Every row gives one point. Examples show where two turns around zero, p and q, send a point. Where does a point land after both, in the order given? Backwards means that the second turn is done in reverse. Each puzzle has new turns, and all numbers are rounded.
In the rows, zero is written as 128.

Turn p:
[154 147 152] -> [151 160 121]
[168 157 115] -> [118 169  99]
[ 65 121 100] -> [ 87  90 169]
[124  86 145] -> [156  92 123]
Turn q:
[112 141 114] -> [143 146 120]
[146 128  76] -> [178 122 150]
[132 137 210] -> [ 46 134 127]
[122 106 112] -> [146 110 116]
Where do these land?
q, then p backwards: [114  93 145] -> [136  99 100]
q, then p: [109 134 106] -> [118 147 108]
q, then p: [173  90 116] -> [173  91 112]
q, then p: [116 195 146] -> [113 180 173]

Turn p:
[178 106 153] -> [ 83 134 168]
[120 128  67] -> [154  73 118]
[132 144 127] -> [141 132 138]
[ 82 134 165] -> [133 172  89]
Turn q:
[126  88 153] -> [147  90 107]
[ 88 101  99] -> [ 91 122  86]
[143 138 151] -> [146 121 150]
[171 181 109] -> [143 185 168]
[ 70 120 128] -> [ 79  99 115]
[170 140 127] -> [161 153 142]
Where do these land?
p, then q: [ 92 136 111] -> [142 161 109]
p, then q: [152  97 119] -> [111  96 110]
p, then q: [108 136 144] -> [123 152 139]
q, then p: [119 112 151] -> [103 115 122]
q, then p: [118 200 156] -> [109 202 112]
q, then p: [177  87  87] -> [166  87 179]

Turn p:
[102 168 118 118] -> [147 136 168 150]
[ 62  85 101 128] -> [ 56 126 171 125]
[110 147  90  96] -> [133 163 171 120]
[159 134 167 135] -> [156 102  95 126]
[134  98 133  92] -> [122 122 131  81]
[188 137 113 174] -> [143 159  63 153]
[141 127 173 152] -> [139  88  98 141]
Turn q:
[139 121  89 149] -> [135 140 137 171]
[101 141 114 120] -> [103 120 109 138]
[108 144 127 159] -> [122 156 101 135]
[140 156 103 128] -> [143 114 108 154]
[103 138 100 139] -> [106 135 110 156]
[190 124 150 126] -> [186 119 152 111]
[114  70 214  75] -> [ 99 113 182  29]
Where do these land?
q, then p: [118 155  88 111] -> [ 82 140 114 145]
q, then p: [ 83  78 182 172] -> [189 112 201 139]
p, then q backwards: [140 118  93 112] -> [113 114 153 154]
p, then q: [152 136 137 160] -> [136 141 130 167]
q, then p: [146 153 140  85] -> [102 135 113  83]

Turn p:
[128 110  79  73 116  84] -> [150  62 170 112 141 100]
[110  99 127 113 125 162] -> [131 137 148  99 136 162]
[ 99 132 108 135 153 182] -> [156 145 120 131 152 184]
[133 163 143 147  84  69] -> [139 132 118 143  85  58]
[138 189 124 174 169 105] -> [135 124  68 194 126 117]
[167 128 120  87 135 158] -> [111 127 137 111 188 123]
[ 78 105 174 147 140 143] -> [122 146 105  99  82 173]
[169  99 150 149 102 121] -> [ 81 151 155 134 114 107]
Turn q:
[155  85 151 184 181 185] -> [121 182 143 124 138 223]
[133 175  81 118 143 176] -> [ 86 119 141 195 151 129]
[ 86 159 107  74 146  81] -> [123 139  89 144 135  46]
[155 123 110 136 129 127] -> [143 115 122 143 137 148]
[ 94 148 147 106  84 119] -> [111 106 146 104 105  81]
[ 92 149 142 116  87 103] -> [123 107 144 100 119  75]
[128 101 110 115 108 139] -> [111 101 106 119 123 141]
[192 102 153 129 138 134] -> [166 132 123 140  93 179]
[117 109 151 175 135  88] -> [167 150 137  81 152 131]
Where do these land?
p, then q: [142 114  83 111  73 103] -> [185 152 135  98  87 124]
p, then q: [ 70 160 130 137 147 116] -> [132  74 117 153 134 164]
q, then p: [113  98 151 149 171 110] -> [151 124  99 132 178 107]
p, then q backwards: [102 151 128 120  77 187] -> [121 118 171 171 172  88]
p, then q: [161  92 123 124 135 138] -> [106 165 136 105 122 119]
q, then p: [179 118 154  83 140 139] -> [145 181 168 147 126 104]
q, then p: [167  97 154 144 110 107] -> [103 149 156 111 170 112]
p, then q: [ 89 195 102 156 172 123] -> [148  92 126 161 178 192]

Turn p:
[129 138 143 166  98 140 111 142] -> [158 148 130 113 103 126 140  96]
[ 98  76  97 127 171 140 181 145] -> [ 94  94 119 127 203 100 114 103]
[ 89 129 142  91 185 127 161 101] -> [115 126 104 181 184 127 108 159]
[169 169 164 126 128  77 124 114] -> [109 166 101 129  92 170 155 161]
[141  79 164 100 131 101  99 128] -> [ 87 135 111 132  92 129  74 128]
[123 163 117 119 122 165 123 195] -> [165 113 111 105 119  66 158 140]
[155  89  83 176 107 159  92  93] -> [135 136 210  86 128 144 106  94]
[125 169 156  77  93 158 150 123] -> [140 118 130 190  95 100 163 150]
[123 140  86 170 117  83 113 111] -> [147 115 134  88 136 191 136 121]
Turn q:
[138 167 149 140 120  81  96  64] -> [140 197  99  75 113 132 113 104]
[149 105  92 172 120 113  98  84] -> [ 87 138  67  93 111 134 132 143]
[ 99 138 134  94 200  66 146 158] -> [159 149 130 180 124  44 123  92]
[120 126 112 153  83 122 191 127] -> [ 97  96 160  86 147 108  93 143]
[144 120 178 131 113 178 147 155] -> [122 129 179 156 146 173 121 155]
[128 144 102 134 127 188  90 104] -> [129 117 121 105 101 170 186 137]
[157 133 105  70 149 115 115 150] -> [159 103 111 165  91 128 114  94]
[ 75 121 161 146 112  96  85 108] -> [147 173  96 104 187 122 145 124]
[131  96 105 103 143 165 151 139] -> [102  84 143 160 121 134 145 115]
[141 131 141 136 114 157 162 191] -> [138  96 174 156 135 135 107 172]
Where do these land?
p, then q backwards: [ 98  98 168 148 158  73 136 133] -> [157  78 138 118 104  90  92  98]
p, then q: [133 108 133  93  96  99 144 157] -> [105  93 105 106 170 121 131 121]
q, then p: [111 105  86 182 116 120 135  84] -> [132  56  97 147 151 125 112 147]
p, then q: [140 133 135 173 140 127 105 131] -> [154 131 145 120  96 144 128 103]
q, then p: [ 80 148 114 160 173 107 196 131] -> [105 124  44 144 111 182 124 129]
q, then p: [163 128 173 122 127 190 130 160] -> [152 180 129 130 122  75 140  84]
q, then p: [153 169 125 122 153 127 156 154] -> [126 144 115 122  72 142 134 103]
q, then p: [138 147 104 100  63 147 118  65] -> [116 100 184 188 119  95  99 156]
p, then q: [ 92 132 114 119 119 146  47 162] -> [150 120  69 149 110 177  79 120]
q, then p: [106 126 100  99 166 146  99 147] -> [ 90 127 146 120 147 149 160  91]
p, then q: [194 115 156  90  96 126 142  83] -> [146 137 168  86 199 127 136 162]
